Every row gives one point. Each copy is the shape, with its points in the same order, turned, moved and blurred by noise. Say if it was mirrored as well.

Shape (6 x 3):
-0.021 -0.010 -0.007

-0.074 0.039 -0.006

0.021 -0.041 -0.007

0.049 0.034 0.030

0.038 0.018 0.000

-0.012 -0.004 0.020
Copy 1 (6 x 3):
-0.012 -0.036 -0.013

-0.072 -0.024 -0.044

0.038 -0.040 0.014

0.005 0.026 0.054

0.016 0.012 0.026

-0.019 -0.030 0.019
Copy 1 is: only turned
Copy 2 (6 x 3):
-0.001 -0.038 0.011

-0.075 -0.039 0.005

0.048 -0.031 0.007

0.017 0.046 -0.018

0.016 0.013 -0.029

-0.004 -0.014 0.023
Copy 2 is: only turned
Copy 3 (6 x 3):
-0.009 -0.013 0.016

-0.075 0.002 0.055

0.034 -0.020 -0.016

0.037 0.063 0.001

0.016 0.043 -0.013

0.006 0.002 0.033
Copy 3 is: only turned
Copy 4 (6 x 3):
-0.009 -0.010 0.007

-0.068 -0.001 -0.042

0.043 -0.022 0.033

0.058 0.037 -0.020

0.045 0.036 0.003

0.013 -0.015 -0.016
Copy 4 is: mirrored

Shape (9 x 4):
-0.016 0.022 0.017 -0.014

0.019 0.001 0.036 0.020

0.068 0.004 0.019 0.039

-0.050 0.012 0.041 -0.023

0.014 -0.031 -0.058 0.075

-0.005 -0.029 -0.001 -0.010

0.035 0.002 0.023 -0.017

0.011 -0.057 0.022 -0.030

0.001 -0.024 0.010 0.011
Copy 1 (9 x 4):
-0.031 0.018 -0.025 0.005

-0.012 0.026 0.022 0.035

0.024 0.066 0.036 0.040

-0.060 -0.015 -0.019 0.001

0.088 0.012 -0.026 0.067

0.015 -0.008 -0.002 -0.005

-0.009 0.043 0.018 -0.008

0.022 -0.016 0.033 -0.031

0.011 -0.004 0.005 0.021
Copy 1 is: only turned
Copy 2 (9 x 4):
-0.001 -0.013 0.031 -0.004

0.042 -0.020 -0.006 0.006

0.068 0.011 -0.037 -0.017

-0.016 -0.041 0.059 0.016

-0.023 -0.008 -0.097 -0.017

-0.004 -0.037 0.002 -0.038

0.034 -0.008 0.013 -0.039

0.021 -0.063 0.012 -0.060

0.001 -0.039 -0.012 -0.016
Copy 2 is: only turned
Copy 3 (9 x 4):
-0.031 -0.023 0.033 0.002

0.001 0.009 0.024 0.038

0.019 0.002 -0.015 0.073

-0.039 -0.007 0.070 -0.013

0.030 0.041 -0.066 -0.010

0.027 -0.011 0.028 -0.012

0.009 -0.030 0.026 0.034

0.054 -0.015 0.054 -0.003

0.017 0.008 0.023 -0.001
Copy 3 is: mirrored
